Each row of a before or after table is a point. The points were changed in one or more steps. Then noise was added and the rows were shuffled. The steps act on how far a point lies along the listed directions, d1 being the first. Write out the steps. A step turns or swaps two directions, mirrors them in a line or flattens them onto one, adds a multiple of one to another, or multiplies one. Angles are multiples of 10 degrees, from the lower direction toward the higher: turns from -170 to 170, lines from 10 to 170 but not 90. Use the fewest steps. Two steps may share a direction if one is a turn and the other turns, adds or multiplies; they go together, in the order done. Otherwise the lowest direction goes first.

Directions:
(1): [-32 -47]
(2): [-47  32]
Before (10 x 2)
[[ 54 -41]
 [-44  84]
 [-23 -30]
 [-10 -49]
 [ 45  13]
 [ -9  49]
 [-43 -47]
 [ 25  34]
 [ 30 -13]
 [ 38 -18]]
After (10 x 2)
[[ 27  22]
 [ 15 -36]
 [ 61  26]
 [  8  45]
 [ 33  22]
 [-12  39]
 [ 14 -65]
 [-94   1]
 [-50  16]
 [ 36 -33]]
Steps: turn d1 and d2 by -60 degrees

Directions:
(1): [ 34 -74 -39  -9 -32 -22]
(2): [  0  20 -14 -34  36 -82]
(3): [-26 -30  78  -8 -31 -30]
(4): [ 21  19   6 -86 -25  29]
(5): [-81   1 -42 -14 -33  -1]
(6): [ 27  50  -7  28 -69 -28]
Before (10 x 6)
[[-22 -73 -22 -12  -4  50]
 [-40 -66  30  33  -2  47]
 [  3 -57 -11  -8  11  41]
 [  4 -55 -25  45 -16  76]
 [  4  11  27  23 -56 -49]
 [ 85 -17 -11 -61   8  13]
 [ 20  12  58  27 -30 -68]
 [ 55  30 -42 -35  44 -36]
 [ 33 -25  57  62 -23 -79]
 [ 35  40  48  13   3 -30]]
After (10 x 6)
[[  2  -2  31  -4 -84  43]
 [ 17   1  58 -10  58  -7]
 [-30 -53  39 -32  31  -4]
 [ 32 -61  72 -78  27  -9]
 [ 67 -28 -22  67  18 -35]
 [ 38  21 -39   7  56 -49]
 [ 27 -25 -23  11 -60  77]
 [ 27  -7 -20  21 -64  15]
 [ -4 -40  69 -41  43 -22]
 [ 14 -13 -29  26 -86  19]]
Steps: turn d4 and d6 by 170 degrees

Directions:
(1): [ 39  18   2 -19  27  29  54 -26  48  75  49]
(2): [ 22  -3 -71  28  -8  12  -4 -21 -42  65 -69]
Before (9 x 11)
[[  3  14 -45  30 -13  18   6   2 -33  50 -36]
 [ 19   7 -43  15  -3  26  19 -20  -8  43 -27]
 [-10  -5  46 -32  13 -10  20  10  40 -37  61]
 [  8 -14 -20  19 -18  -1 -14 -16 -13   3  11]
 [ 28   6 -53  21   2  21  32 -26  -3  95 -14]
 [ -2 -12 -23  -2 -11   9  33  -8 -22  19 -28]
 [ -7 -10 -44  28 -15  17  -6  -9 -33  24 -52]
 [  2   7 -10 -15  -5  -2 -19   8 -24 -12 -27]
 [-31   0  46 -24  14 -10  -3   7  30 -63  47]]
After (9 x 11)
[[ 14  -9 -12  11 -10   2   0 -18   0  15  27]
 [  2  -7  10 -18   2  12  50  -5   7  13  19]
 [ 10  12  16 -16  14  26  36 -11  37   5  44]
 [  8  27   9  -2  13  25  40   2  30  43  47]
 [ -5  12  50 -22  13   6  39   4  60  10  89]
 [-34 -14 -27  14 -12 -17 -40   1 -42 -47 -54]
 [ 12   3  -4  -3  11  34  38 -23  28  54  26]
 [-31 -25  -5   5 -20 -33 -37  21 -34 -66 -31]
 [ 20  14 -16 -21   6  13   6  -6  -7  21 -13]]
Steps: turn d1 and d2 by -100 degrees

Directions:
(1): [-15  67  20  -1  46  10 -41 -65 -16  45 -17  18  -7 -39  38  24   0 -90]
(2): [-79  83  42 -12   7  28   8  91  30 -31 -31 -17  13  12   0 -15  -7  -8]
(3): [ 73   9  27  24 -19 -47 -35  53  44  46 -35   1 -34  38  74 -15  32  -1]
(4): [-27  27  59  -8  12 -24 -29 -65  32  13 -11 -43 -26  13 -27  52  29  95]
Before (14 x 18)
[[ 62 -54  -6  18 -46 -51   2  62  17  20 -10   4 -29  38  34 -24  15  13]
 [ 31 -40   4   4 -30 -38   8  20  14  14  -7 -17 -13  26   1  -6  44  50]
 [ -7  22   4  -4  16   9   3  10 -14   2   0  18  10   4  21 -17 -12 -53]
 [ 67 -21  15  17 -32 -52 -14  55  54  19 -17 -14 -24  35  41  -5  34  50]
 [ 48 -29   0   7 -17 -28  -6 -21  -9  29   3   8  -6  16  19  11  13   8]
 [ 42 -49  -6  23 -26 -24   2  33  16  -1  12  -9  -6  23  21 -25  10  36]
 [-14  12 -23  -5   7  21  14  13 -14   4   5  25  18 -27   1  -8  -4 -65]
 [-13   0 -22  -4  10   8   7  28  -9  -5   8  28   2  -3   3 -31 -17 -40]
 [ -1   5 -15   0   3  18  10  45  -9  -9   3  27  23 -16   9 -32  -8 -45]
 [  1  22  14   2 -15 -14   0  77  34  -7 -32  -4  -9  24  28 -17   0  -3]
 [ 32 -14  21   1 -26 -26   5  51  41 -20 -26 -14  -4  41   4  -8  16  46]
 [ 34 -31   4  19 -28 -20   1   4  21  15   5  -3  -7  30  31  -2  12  19]
 [ -1  -1   6   2 -13  15   4  53  15 -10  -4   5  -5  27  18 -11  -9  -9]
 [  2  -4 -18   3  -5  23  18  42  -6 -30   4  15  18  -6   6 -32 -24 -52]]
After (14 x 18)
[[  1  23  14   2 -15 -12   2  76  33  -9 -32  -2  -9  24  30 -17   1  -2]
 [-39 -10   2   3 -11  15  26  52   9 -42  14 -19  20   7 -20 -24 -11  33]
 [ 40 -24 -22  13 -11   5   8  32  -3 -10   3  18   8  -1  24 -32 -15 -50]
 [ 13 -12 -26   1   5  -5  -1  22  -9   9   9  30  -7   2  14 -33 -10 -39]
 [ 15  10   2   1  12  -2  -2   5 -12  11   0  21   3   7  32 -16  -7 -52]
 [-69  10   5 -14 -23  13  40  96   5 -47  -8 -12  10  17 -30 -24 -19   6]
 [  8  -6   5   4 -16  12   0  51  14  -6  -3   6  -8  29  20 -11  -8  -9]
 [ 29 -10 -19   6  -3   3   1  38  -6   7   2  32  14 -10  21 -31  -1 -43]
 [ 25  -6 -28   4   0   3   4   3 -10  22   6  29   6 -20  21 -11   6 -64]
 [-64  44  28 -14  -9  14  23  88  43 -47 -14 -31  16  13 -22  -5  -2  44]
 [-52  20  10 -18   1  20  24   4 -18 -20   6  -4  23  -1 -30  10 -16   4]
 [-50  -2  12 -15 -17   2  30  40   6 -26  -5 -28  10  12 -38  -4  24  48]
 [-51   9  12  -1 -13  20  25  24  12 -27   9 -15  20  15 -10  -2  -8  17]
 [ -9   5  24  -9 -18  -6  16  63  39 -40 -24 -19  11  35 -16  -7   6  43]]
Steps: swap d2 and d3

Directions:
(1): [ -3 -12   8  17 -28 -23  19  12  26  -3 -30  18 -21  26   1  36 -13 -26
   8 -29  -6  95  22  -9 -10 -14 -43 -17  46 -17 -15 -11]
(2): [ 26  -6 -12  13  13 -34  -2 -17 -20   8 -54 -27 -15 -18 -10  -2 -31   3
  52  19   6  31 -55  42 -26  16   1  29 -25  39  21 -40]
(3): [  4  -9  55 -23  26  20 -33  14 -16 -19 -49  23  25 -41 -20 -27 -33 -45
  -9 -18  38 -12 -14 -27 -14 -14  -8   2  35  31 -33  21]
(4): [ 28 -14  21 -19 -31  -8 -29  39 -36 -48 -28 -14 -15  38  46  23  19  25
  24   8  16 -46  -6 -15  12  -1 -14  -8   9 -27 -22 -57]
Before (13 x 32)
[[-12  14 -15  -8  -8   2   3  14 -10   2   9   2 -18  13   1   2  21   9
   12  10   4 -19  -2  -3  -1  11  -4   1 -29   2   2 -12]
 [ 16 -19  40  -3  23   4 -19  11  -7   4 -26  15  24 -19 -18 -18 -33 -30
   -3  -9  19  -5 -19  -8 -11  10  13  10   7  35 -19  20]
 [  8  -6   7 -12  40   6 -20 -33 -31   9  -2 -29  30 -45  -4 -43 -15  31
   12  39  23 -66 -46  21 -10  25  41  25 -55  52  24 -14]
 [  4  -1  16   7 -20 -10  15  15   6  -6  -7  32 -12  29 -14  16   7  -1
   -4 -13 -12  36   9 -17  12  -5 -16 -11  26 -11 -17   0]
 [ 12 -20  18  13 -26  -8   2  20   9 -11 -26  14   0  21   0  13  -3 -16
    8 -20   3  45  17  -5  -4   2 -20 -17  49 -11 -19  -3]
 [  9 -19  24 -12 -42  -2 -28  37 -18 -31   3  -8  -5  34  39  33  33  23
    6   2   2 -34  25 -23  18  15 -36 -25  17 -47 -26 -50]
 [  0  -4  30   1  33  16  -5 -16 -12   4 -19  13  19 -52 -32 -42 -36 -24
   -5   3  31  14 -12  -3 -22  -3   2  10  -7  35 -18  22]
 [ -6  -8  13 -24  14  -7  -6   0  13  -3  -4  29  13  -5 -15   1 -15 -40
  -18  -6  17  28   6  -7 -13 -11 -16  -9  25  -2 -25  12]
 [-17  -3 -17   9  -3  -2  36 -14  41  28  28  26   6  -9   1  11  -1 -26
  -16 -21 -29  47  28 -12   4  -1  -4  -9  11   2  -8  26]
 [ 33 -10   7 -28   3   2 -35  15 -47 -34 -26 -34  13  -5  28  -5  13  51
   41  35  22 -95 -52  14  13  19  29  27 -40   9 -11 -56]
 [ 10 -10   6  11  -3  -7  -9  17  -8 -17 -41 -15 -16  13   3  11 -11  -5
   20  -1  21  32 -27   3   5 -10 -24  -2  -1   3  -2 -37]
 [  7   1  20  -4 -12   5  -2   8   0 -27 -16  18  -4   3   2 -10  -5 -10
   -6  -5  20   4  -3  -3   0  -2 -17  -8  16  -4 -23  -3]
 [-17   7  20   0  13  33  -7   1  23   2  12  33  25 -22 -16 -10  -3 -39
  -33 -18   5  11  25 -24  11 -15  -5 -16  32   4 -32  41]]
After (13 x 32)
[[ 27 -14  27 -27  -3   0 -33  25 -38 -39 -37 -20  13  -1  27   5   5  30
   34  16  26 -64 -38   0   9   8   9  17 -11   3 -28 -50]
 [ 12 -21   9  19 -30 -16   8  18   9  -9 -26  11  -4  26   1  17  -3 -11
   16 -20  -1  56  16   3  -6   4 -21 -16  45 -13 -11 -11]
 [-16  11  -6 -13  -9   4  -2  19 -12  -1   8  10 -17  11   1   2  21   4
    5   4   5 -19   2 -10   0   7  -7  -3 -21   0  -4  -8]
 [  8  -1  11   9 -21 -15  21  14   6  -4  -8  28 -17  33 -11  21   7   4
    1 -13 -14  44   6 -13   9  -5 -16  -7  23 -12 -13  -8]
 [ 10   1   9   3 -16  -6   8   2   0 -22 -19  11 -15   9   6  -1  -4  -1
    6  -3  12  20  -8   8  -3   4 -19  -5  10  -7 -15 -14]
 [-16  -1 -24   7   4   3  31 -18  31  31  35  18  10 -15   2   3   1 -17
  -15 -11 -29  25  20  -7   6   5   4  -1  -5   6  -2  23]
 [  5  -5  18 -18  45  11 -24 -27 -33   4  -2 -21  36 -54  -8 -50 -14  21
    2  34  27 -74 -42  12  -6  23  41  22 -47  54  16  -5]
 [  8 -24  22  -3 -54 -18 -15  40  -7 -31 -11  -3 -17  46  41  52  29  17
   16  -8  -3   8  30 -21  13   9 -53 -29  34 -54 -30 -58]
 [  2  -1  14   7  34   9   2 -26 -16  10 -14  -4  14 -51 -30 -42 -31  -8
    6  15  26   6 -25  17 -21   8  11  19 -29  37  -1   9]
 [ -8  12 -12  11   8  12   6 -13  20  14  18   8  11 -12  -9  -3   1  -8
   -6   2 -11  16   5   9   9   3   8  -2  -4   8  -3  14]
 [ -1  -8  -6 -16  13 -17   2  -6  10   4  -1  15   4   3 -12   4 -12 -26
   -6   7   8  31  -1  12 -17  -1  -9  -2   4   1 -11  -2]
 [ 23 -20  23   6  20 -10 -12   3  -8  12 -23   1  13 -14 -18 -11 -30 -16
   14   4  13   2 -31  10 -11  18  16  17 -12  36  -3   5]
 [  8 -11  16  10  -6  -3 -12  21  -4 -21 -46  -7 -14  14   3  16 -13 -14
   15 -10  25  41 -21  -6   5 -16 -31  -7  12   3 -10 -33]]
Steps: add 0.5 times d4 to d1; flatten d2 and d3 onto the line at 40 degrees
